Each row of a before or after table is a point. One or more steps were done to the points. Then noise was added and the rows were shuffled. The steps act on how far a point lies along the listed directions, d1 being the first. What was done? A step turns or swaps two directions, mirrors them in a line or flattens them onto one, adds a multiple of one to another, or multiplies one. Angles are multiples of 10 degrees, from the lower direction toward the higher: turns from -170 to 170, lines from 10 to 170 but not 90. Use the fewest steps. Two steps may share a direction if one is a turn and the other turns, adds or multiplies; they go together, in the order done. Otherwise the lowest direction goes first.

Directions:
(1): [ 44 -40 -26]
(2): [ 15 -21  60]
(3): [45 46  5]
Before:
[[-43  14   1]
 [ 29  22 -28]
 [ 48  25   3]
 [ 70  46  22]
 [-13   4  24]
 [ 78  24   0]
 [-24  25  12]
 [-39  22   6]
 [-35 -95  29]
 [-81  -7  25]]
After, 10 rows:
[[ 35  17  -5]
 [ -2  -4  27]
 [-31  17  27]
 [-53 -10  48]
 [ 58  14 -21]
 [-36  12  21]
 [ 10  25 -28]
 [ 57  25  10]
 [-18  17  27]
 [ -5 -83   6]]
Steps: turn d1 and d2 by -30 degrees; multiply d3 by 0.7

Directions:
(1): [ 79 -17  22 -37   0   0]
(2): [ 27 -34 -71  30  18 -20]
(3): [ 22  22 -24  21 -48  65]
(4): [ 28  24  37  71   1 -26]
Before:
[[-23  -5 -11  37  41 -32]
 [ 11  19  25  18  23 -56]
 [ 15 -12  22   1  17 -86]
 [ 25  48  55  49 -50   4]
 [-15  35  36  43   1  11]
 [-12  -4 -44  -3   4 -16]
 [-20  74  53  40 -45 -10]
 [-85 -13 -82 -24 -23  49]
 [ 36  46  75  32 -28  16]
 [  2  -3  31 -30  66 -53]]
After (10 x 6):
[[-79  56  61  42 -30  20]
 [-19 -20 -57  -4  14  15]
 [ 26 -15 -17  -3   0 -48]
 [ 10 -36 -81 -30 -18   1]
 [ 19   1   1 -25  45 -17]
 [-32 -13 -96 -40 -14  -2]
 [ 13  -7 -44  -5  21 -33]
 [ 19 -39 -74 -46   6  16]
 [-17   7 -14  44  31 -13]
 [ -9  30  17  20  -7 -17]]
Steps: mirror d2 and d4 in the line at 40 degrees; multiply d3 by 0.4

Directions:
(1): [-50 -35   0  70  12  37 -18 -30]
(2): [-29  39  25 -23 -18 -18 -77 -35]
Before, 12 rows:
[[-24  -8   2   6   6  10 -12  -3]
 [-52  13  25  44 -10  -2 -84 -70]
 [ 24 -14  -1   6  -8  -4  25  28]
 [-51  41  30  -5 -18 -12 -95 -48]
 [-53  35  30   1  -3 -14 -95 -62]
 [ 13  -8  -5  13   8  -1  37   9]
 [ 24   3 -13 -37 -18 -16  16  21]
 [-56  10   7  44  -9   7 -58 -62]
 [  6  21   5 -32 -17 -33 -30 -14]
 [-19 -14   9  31   8  16  18  -2]
 [ -9   0  -2   1  12   8  13  -6]
 [  3 -28  -6   3  12  -8  17   4]]
After (12 x 8):
[[  0   1  -3 -19   6 -10  12  19]
 [ 67  49   8 -76 -18 -66   7  12]
 [ 31  70  20 -89 -11 -62 -22  -1]
 [ -3  -2   1 -10  10   3  16  -2]
 [ -2 -13   1  32  11   7  24  -4]
 [ -5 -23   6  34  -8  11   1  12]
 [-31 -14  -1  19 -16  14 -23 -17]
 [ -5 -30  -1  10  10  -6   5   0]
 [ 28  67  11 -84 -27 -56 -36   5]
 [ 12   1   1  -1   7  -3  42  18]
 [-10  14   8 -19 -15 -26 -44 -24]
 [ 53  48 -10 -68 -17 -44  24  17]]
Steps: mirror d1 and d2 in the line at 110 degrees

Directions:
(1): [-41 -24  16  86  45  -1  14   0 -32  23  31]
(2): [-32 -37  52 -11  24 -20  33 -16  20 -65 -50]
(3): [ -8  95  38   8   4 -33   9  19  -4 -37  34]
Before, 12 rows:
[[ 24  59  -5 -22  -5  -3   2   2  -1   4  27]
 [-24 -28  32  14  20 -12   5 -18  -1 -23 -10]
 [-21 -49  15  20  28   5  14  -9 -21   2 -17]
 [-12 -95  -3  -2  10  29  12 -25  -7   9 -42]
 [-25 -55   6  28  19  17   6 -12 -11  12  -8]
 [ -1  18  -2  -2   2  -9   8   1   4 -12  -1]
 [ 27  40 -14 -81 -50   7 -23  10  25 -10  -1]
 [ 12  34  10 -37 -21 -17  -4  12  17 -11  -7]
 [ 29  41  -6 -44 -21   6 -23   4  11  -4   2]
 [-19 -25  28  28  20  12  23   0  -8 -30 -18]
 [-24 -28   8  21  26 -19  12  -5  -6 -21 -23]
 [-19 -18  -3  37  31   2  19  -2 -12 -12  11]]
After:
[[-21  23  18  15  25 -16  26   3  -1 -46   7]
 [ 15 -22 -10 -39 -21   2  -7   0  19  11 -27]
 [-43 -27  75  -3  30 -32  29 -24  18 -78 -39]
 [ 40 -10 -44 -33 -24  35 -37  -1   1  44   6]
 [-42 -18  47   9  36 -40  34  -9   8 -73 -45]
 [-35 -15  73   9  29 -11  45  -4   9 -89 -47]
 [-43 -13  60  23  41 -20  36  -7 -15 -48 -19]
 [ 27 -47 -59 -49 -43  43 -37  -1  10  56  -3]
 [-45  -5  47  39  34 -11  24  -6 -12 -28   2]
 [-62 -66  65  55  57  -6  47 -20 -18 -38 -28]
 [  3   2  -7 -15  -2  -5   7  -5  10 -12 -13]
 [ 52  34 -52 -39 -28  23 -22   1  -2  49  28]]
Steps: turn d1 and d3 by 70 degrees; multiply d2 by 2.5
